Each row is a point. Examples show where two turns around zero, p and q, send a point. Write where each new point lands after one turn and then the other. Backwards means that the second turn is done in reverse. Each puzzle has new turns, and all numbers are rounded.
In the rows, zero is written as 128.

Turn p:
[112  93] -> [151  97]
[114 142] -> [109 123]
[118  91] -> [156 101]
[168 185] -> [ 97 191]
Turn q:
[121  96] -> [152 106]
[115 189] -> [ 69 147]
[148 100] -> [162 131]
Where do these land?
p, then q: [122 143] -> [118 115]
q, then p: [87 89] -> [183 113]
q, then p: [174 152] -> [ 84 155]

Turn p:
[132 137 109 176] -> [111 154 102 162]
[180  92 144 126] -> [178 105 139 162]
[ 69 132 102 138] -> [ 65 125 118 114]
[ 83 177 104  91] -> [ 97 140 108  58]
[ 96 137 106  89] -> [107 108 118  81]
[149 114 172 149] -> [150 142 165 160]
[186 107 160 127] -> [187 123 148 158]
Turn q:
[ 96  82 129 145] -> [126  79 152 150]
[ 92 111 104  64] -> [125  86 137  62]
[101 136 146 121] -> [104 128 150 119]
[162 175 111 147] -> [123 171  82 138]
[189 135 151 163] -> [163 176 120 172]
Where do these land?
q, then p: [129 133 129 222] -> [ 72 168 107 188]
p, then q backwards: [148  58 143  99] -> [108  51 125 136]
q, then p: [143 157 139 115] -> [132 147 118  98]
q, then p: [121 145  99 109] -> [122 101 112 105]
q, then p backwards: [ 99 148 130  94] -> [ 88 144 129 104]

Turn p:
[108 133 126 142 117 142] -> [123 149 132 142 123 144]
[114 141 111 111 117 130] -> [123 142 106 118 133 143]
[120 116 126 120 140 145] -> [136 120 133 134 143 145]
[107 132 109 136 141 117] -> [113 137 115 145 148 124]
[225 135 151 136 142 127] -> [176 108 168  85 113  66]
[130 109 118 128 116 120] -> [137 120 112 140 118 127]
[116 127 141 133 122 123] -> [114 127 132 134 118 133]
[105 130 141 118 129 119] -> [103 120 125 128 128 141]
Turn q:
[133 124 134 135 180 114] -> [130 132 141 150 170 152]
[134 118  91 120 109 154] -> [127 126  97 107 100 148]
[118 182 144 153 151 138] -> [115 160 120 181 137 108]
[117 112 128 118  97 138] -> [119 121 132 102 102 121]
[139 111 123 119 105 104] -> [145 103 129 104 128 118]
[123 106 139 140 106 112] -> [124  97 144 120 120 116]
[116 138 131 118 141 121] -> [121 141 130 126 145 122]
[144 132 135 120 134 143] -> [142 144 132 133 120 137]
Where do these land?
p, then q backwards: [132 111 155 130 117  94] -> [115 119 129 157  94 133]
p, then q: [142 151 117 167 150 155] -> [150 145 143 166 152 104]
p, then q backwards: [137 118 132  99 121 155] -> [154 100 116 114 131 128]
p, then q: [150 155  90 157 151 135] -> [155 138 119 156 174 112]
q, then p: [118 141 144 118 114 108] -> [107 110 119 121 127 110]
q, then p: [125 119 122 131 107 127] -> [132 118 111 131 118 136]
p, then q: [ 98 112 127 105 125 136] -> [108 135 121 130 108 157]
p, then q: [122 118 137 116 138 114] -> [114 118 136 117 130 141]

Turn p:
[ 94  98 116 102 140 174 148 145] -> [ 91  80 122 145 133 123 124 170]
[103 122 150 118  78 170 114 150] -> [136 100 100 156  90 165 110 153]
[145 181 122 140 128 119 164 161] -> [164 158 100 122 140 107 166 154]
[170 127  90 157 122 132 103  92] -> [130 124 103  97 153 133 119  68]
[132 111 159  78 150  86 134 146] -> [143 134 196 117 123 117 118 162]
[120 101 142 150 131 100 113 145] -> [140 128 161 161 131 137 133 109]
[ 87 163  87 106 143 106 160 102] -> [100 139 117 114 105  53 141 134]
[142 128 125 138 167 127 102 116] -> [115 148 137 126 163 127 107 111]
[159 121 161 163  92 138 113  95] -> [132 141 117 113 112 189 134  90]
Turn q:
[167 108 157 107  87 122 114 144] -> [173 125  97 148  91 131 131 151]
[118  89 131 140  98 102 157  85] -> [126 100  95 171 145 134 154  92]
[106  91 110  94 115 172 120 158] -> [ 83 128 107 120  75 154 121 146]
[101 153 109 112  96  98 111 173] -> [123 131  88  81 116  83 131 140]
[144 170 154 138 138 160 127 109] -> [148 178 161 134 138 138 128 125]
[166 160 100 118 168  99  97  90] -> [175 105 169  82 151 145 120 101]
[109 112 143 163 167 134 104  94] -> [116 121 167 155 137 124  93  88]
[112 114 120 140 124 113 135 166] -> [106 112 108 127 131 103 118 151]
[106 132 141  99 147 130 159 169] -> [ 96 127 144 122 111 106 159 166]
[150 153 116 169 141 150 156  92] -> [132 153 147 141 186 160 126 119]
Where do these land?
p, then q backwards: [160 156 140 140 131 112 168 197] -> [187 168 156 119 109 106 171 134]
p, then q: [108 109 167 142 126 106 153 148] -> [124 159 121 170 146 116 136 154]
q, then p: [162 107  95 136 118 155 105 115] -> [117 106  94 125 148 149  88 127]
p, then q: [132 126 128 124  78 112 171 102] -> [128 128  85 140 118 152 179 134]
p, then q: [ 93 140 121 143 127 143 130 126] -> [110 127 107 120 154 117 118 117]
p, then q backwards: [152 127  84 139 143 120  91  96] -> [ 98 144 101 161 126 106  96 100]
p, then q: [114 142 167 137 146 142 165 118] -> [ 93 163 123 118 138 107 148 151]
q, then p backwards: [102 118 167  91 141 120 104 140] -> [ 88 126 124 108 102  89 141 113]
p, then q: [130 126  63 111 141 136 162 133] -> [115  56 129 121 128 115 148 132]
q, then p backwards: [128 128 146 117 128 134  31 105] -> [131 137 126 104  77  80  65  99]

Turn p:
[ 38 118 111 109 158 130 118 225 165 104  97] -> [110  82 102 133 123  66  59 142 165  39 159]
[154 124 107  96 114 151 169 110 139 140 128] -> [ 98 138 119  96 138 166 150 152 142 140 136]
[144 141 115 159 145 154 164 121 164 113 113] -> [137 129 141 135 146 146 174 153 148  91 138]
[146 124 116 123 120 135  94  86 164 114 100] -> [163 135 125 120 130 182 122 112 148 113 103]
[163 103 129 143 112  64 162 122 148 107 115] -> [169 136 106 104  89 131 174 111 137 136 170]
[136 154 142 116 114  43 164 111  98 120  94] -> [133 181  94  97  88  87 170  83 133 140 129]
[153 147 114 135 121 129  63 124  86 140 165] -> [143 130 124 147 167 135 100 102  70 164 106]
[115 133 124 111 131 154 165  99 158 201 175] -> [ 84 143 129 162 150 152 130 172 176 183 139]
[126 106 120 137 138 121 119  96  77 136 112] -> [116 106 117 133 109 129 149 102 110 147  85]
[150 122 138 159  94 155 113 121 130 140 109] -> [150 139 134 141 110 159 131 158  99 123 108]
[139 128 177 119 184 165  52 169  73 107 131] -> [154  81 179 107 163  73  80 125  81 129  70]
[ 72 136 143 129 104 135 153 152 133 114 196] -> [ 81 136 166 161 122 110  98 125 126 130 191]
Turn q:
[180 179 113  92 133  80 120 174 102 102  89] -> [130 187 128  99  89  69 121 157 144 109  70]
[124  56 122 139 145 142 107 112 134 141 154] -> [162  80 112 137 126 132 120 111  91 139 170]
[131 138 130 111 119 107 127 147  67 123 118] -> [141 164 157 127  87 122 116 110 129 119 106]
[121 153 100 117 127  93 140 172  83 108  70] -> [129 165 152 137  80  97 162 126 132 120  64]
[125 117 127 164 170 182 111 109 147 151 136] -> [137  85  96 152 152 167 108 146 110 160 125]
[109  86 145 138 154 151 161 131 179  79 137] -> [148  67 133 119 176 138 164 142 115  88 132]
[133 161  92 150  87  95 112 160 137 126 120] -> [ 77 160 114 148  95  98 146 147 128 115 130]
[ 94 113 150 164 143 156 130  64 125 138 157] -> [137 111 123 162 180 179 111  93 114 140 152]
[115 107 114 107 116 194 130  69 133 128 162] -> [146 103  86 112 142 193 127  92 149 131 164]
[173 109 149 163  83 148 185  76 186 185 141] -> [139 136 125 146 184 148 148 175 172 169 223]
[168 162 139 153 105  96 117 126 121 126 152] -> [110 178 125 142 132 111  94 152 128 108 148]
[102  97 181 109 118 182 139 167 155 117 125] -> [126  50 171 108 127 151 128 142 158 110 132]
[108 152 133  78 133  78  88 148 115 109  71] -> [109 136 141 110 105  60 124  88 146 128  67]
[109 162  98 109 159  89 125 139 108 160 160] -> [100 170 130  95 118 130 122 114  75 157 111]
Where do these land?
q, then p: [ 85 137 179 121 112 131 173 111 147  99 145] -> [125 103 199 114 134 113 135 124 177 119 121]
q, then p: [119  95 159 135 161  95 101 108 151 155 161] -> [133  92 127 140 136 102 121  93 119 189 102]
p, then q: [132 143  89 168  84 114 166 135  97 135 143] -> [119 172 142 146 112 190 150 119  99 115 127]
p, then q: [132 176  73 143 174 110  63 155 118 106 146] -> [191 150  78 150 160 110 110 112  72 131  91]
q, then p: [143 149 110 119  87  98 147 139 105 154  88] -> [132 199 119 147 119 117 131 147 145 125 152]
q, then p: [133 109 122  68  90 160  69 139  85 169 117] -> [140 165 107 140  99 209  74 133 130 163 132]
q, then p: [175  95 136 161 115 106 169 149 152  73 159] -> [140 110 161  90 153  86 147 105  90 114 191]
q, then p: [122 135 160 107 169 154 168 126  90  92 153] -> [141 122 171  68 147 136 127 142 121 110  82]
q, then p: [172 149 119 140 135 152  74 163 118 163 121] -> [145 132  74 152 118 135  74 144  91 115 130]
q, then p: [100 100 176 146 155 157 128  78 155 105  61] -> [189  67 128 136 118 139 184 147 177 133 110]
q, then p: [109 108 101 146 155 132 137 157 175 116 105] -> [105  90 102 113  92 104 161 141 126 124 145]
p, then q: [112 141 111  84 100 127 142  75 143 170 137] -> [ 69 104 101 129 137 162 143 130 144 170 112]
